Rows are points. Each copy is the shape, with its points in the same order, turned, moved and blurred by noise. Say if it was mirrored as well.

Shape (7 x 3)
[[ 26   6  11]
 [ -8  15 -13]
 [ 26 -28  21]
 [-50  24  11]
 [  8  -7 -14]
 [ -5 -10  29]
 [ -1  13   2]]
Copy 1 (7 x 3)
[[ 25  -8  12]
 [  1  22  -3]
 [  0 -32  30]
 [-14  60  27]
 [ -5  -6  -6]
 [ -6   0  40]
 [ 13  16   8]]
Copy 1 is: only turned
Copy 2 (7 x 3)
[[  4 -14  21]
 [ 11  21   0]
 [ 12 -42   1]
 [-25  35 -27]
 [ 28  -2  -1]
 [-12 -20 -11]
 [  3   8   5]]
Copy 2 is: only turned
Copy 3 (7 x 3)
[[-13  19 -11]
 [ 29   4  -3]
 [-28 -10  -5]
 [ 49   2  35]
 [ 12  -3 -20]
 [ -9  -8  21]
 [ 16  13   3]]
Copy 3 is: mirrored

Shape (10 x 4)
[[ 22  -1  21 -26]
 [ -2  14  -9  10]
 [ -4 -33  34   3]
 [  7  -1 -25  11]
 [ -3 -52  22 -30]
 [-11   0 -18  10]
 [ 17 -41  25 -18]
 [-13  16 -21 -12]
 [ -5  -8  27   4]
 [-14 -10  28 -12]]
Copy 1 (10 x 4)
[[ 12  -8  44   6]
 [ -5  -1  -6   9]
 [ 47 -36  13   8]
 [  6  16 -11   6]
 [ 60 -20  29 -26]
 [  4  -1 -19  -3]
 [ 55 -12  34  -1]
 [-14  -2  -3 -12]
 [ 23 -28  12  13]
 [ 21 -36  14  -5]]
Copy 1 is: only turned
Copy 2 (10 x 4)
[[ 34   8   0 -22]
 [-12   5  22   0]
 [ 34 -23 -10  19]
 [-23  -8  12 -11]
 [ 33 -16 -47   3]
 [-20   0   9   7]
 [ 37 -23 -23  -9]
 [-19  25   3  -1]
 [ 26  -4   8  16]
 [ 28   4  -6  17]]
Copy 2 is: mirrored
Copy 3 (10 x 4)
[[-16  25  10 -32]
 [  0   7   1  14]
 [-46  -7  27 -16]
 [ 17  -3  13  10]
 [-35 -21  18 -49]
 [  4 -12   1  13]
 [-30  -4  31 -42]
 [  9   0 -20   4]
 [-33   6  14  -3]
 [-37   4   0 -13]]
Copy 3 is: only turned
Copy 4 (10 x 4)
[[ 43  -7   1  -8]
 [ -7   9  14   9]
 [ 12 -40 -24  -1]
 [ -2  23 -13   7]
 [ 16 -34 -38 -40]
 [-16  14   5   0]
 [ 29 -25 -36 -21]
 [ -4  17  24  -8]
 [  7 -22  -5   9]
 [  8 -30   1 -11]]
Copy 4 is: only turned

Shape (13 x 8)
[[  4 -15   8   2  -3  -9 -40 -12]
 [-28   2 -45 -16  13 -10   9  -2]
 [  1  21   2  23 -27   7  14 -37]
 [  7 -22  -1   8  14 -18  14   0]
 [-12 -24  -2  60 -19   7   0  -1]
 [  3 -18   1  -9  21   5 -51 -23]
 [  7  -6  10 -23  17  10  14   5]
 [-11 -10   7 -15  18  -8   9 -51]
 [-17 -21   6 -18  20 -17  -9 -19]
 [-11  27   6 -12  13   3  14  -5]
 [  8 -19 -56 -13   7 -18  -1   4]
 [ -7  -5  13 -16 -34  -9 -34   0]
 [ -8  59   9  -8   9   3  10   2]]
Copy 1 (13 x 8)
[[  3   4  -4   9 -17  -5 -34   6]
 [  2  10 -44 -35  32  -7   5  -8]
 [-21  33   4  15   0 -24   8 -36]
 [-10 -19 -16   6   0   7  16  -1]
 [-36 -21   8   7   3 -54   0  -1]
 [  0   9  -8   7   6  19 -47  17]
 [ 15   1  11  -7  12  25  10  -6]
 [-30  27 -11 -11   3  31  -8 -18]
 [-17   7 -13 -24  -3  29 -10   6]
 [  4  28   1 -11   8   5  29  -6]
 [ 12 -18 -55  -8  20  -3  -8 -15]
 [ 18   9   6 -15 -36 -14 -25 -12]
 [ 26  52   1  -8   7  -7  41   1]]
Copy 1 is: mirrored
Copy 2 (13 x 8)
[[  0 -30  31  24  -3   5   0 -19]
 [ 10 -25 -41  18 -22 -21 -20  -2]
 [ 15  40   3  22 -18   0  14 -21]
 [ -9 -17   0 -20 -17  -4   4 -10]
 [-15   0   7  18 -41  20  47   6]
 [ -4 -44  22  32  17  -6   4 -27]
 [-17  -3  -4  -7  16 -11 -20  -1]
 [-13  -3  -9   9  -2 -17  -9 -55]
 [-21 -29   0   7  -9 -14 -18 -33]
 [ -5  13  -3  10  -1 -33 -20   0]
 [ 30 -44 -33  -1 -13   5  -9   1]
 [  3 -13  34  32 -15  19 -29  -7]
 [ 10  28  10  19  -3 -51 -23  12]]
Copy 2 is: only turned

Shape (13 x 9)
[[  3   2 -20   6  22   8 -14  25 -28]
 [-22 -11  31 -10  20  20  17  -5 -11]
 [-14  25  10   0   7  24   7  13  30]
 [-11  26 -17   0  22 -25 -23 -24  -5]
 [ 10  21  27  10 -23 -21   6  25 -22]
 [ -4 -15  -3  -8  -4   0  11 -11  30]
 [ 21 -22  -8 -13 -30   9  29  28 -19]
 [ 22  -3 -23 -19  29  16  27  23  20]
 [ 25  25 -20   8  -7  14   9 -31 -11]
 [-11 -17   8 -17 -21 -23  -4   6  14]
 [ -3  -8 -29 -41  -5 -27   5  24 -10]
 [ 13   4  23 -30  28  26   0 -22   1]
 [ -3 -10 -11  11   6  16  24  -3  24]]
Copy 1 (13 x 9)
[[  7  36 -23  11  -1   2 -25  17   3]
 [-13  14  29 -28   1  21  -5   3   6]
 [ -1 -18  -6  -8  21   3  10  10  33]
 [-26  14 -19   9  30 -15  21  -2 -23]
 [-24  17  22  27 -21 -27   0  28  26]
 [ -3 -37  -4  -6  -1  -1   0  -2  -4]
 [ 20  -7  15  20 -48  -7 -24   6  12]
 [  4 -22 -28  -2   4   2 -32 -28  23]
 [ 20   2  11  34  17 -19  12 -10 -12]
 [-26 -27  -4  -6 -25 -12  -1  22  -7]
 [-20   3 -35   5 -42 -12 -14 -11  -9]
 [  5   5  17 -37  16  -9   1 -17   6]
 [  7 -31   0  10  15  15 -14  -1   6]]
Copy 1 is: mirrored
Copy 2 (13 x 9)
[[-22  11  27   0  21 -12  -9   5 -26]
 [ 22 -30  22   2 -13   9 -10 -21 -18]
 [  0 -29   3   7 -17 -12 -13  23  13]
 [-22   7   9   7  17 -25  -3 -26  34]
 [ -2  15  14   7 -15  -5  52  14  -7]
 [ 15 -20 -21 -24   6  11  -5   0  19]
 [ -4 -15 -10 -39  11   5  37  15 -40]
 [ -1 -24  19 -49  14 -14 -13  31  -2]
 [ -6 -13 -19  -8  12 -60  15 -14  -1]
 [ -1   1 -14 -11   2  26  21   0  18]
 [-36  -2  15 -34  19  20  22   0   3]
 [ 10 -11  12 -27 -25 -19 -26 -27   2]
 [ 22 -30 -11 -10  19 -12  -8  12   2]]
Copy 2 is: mirrored
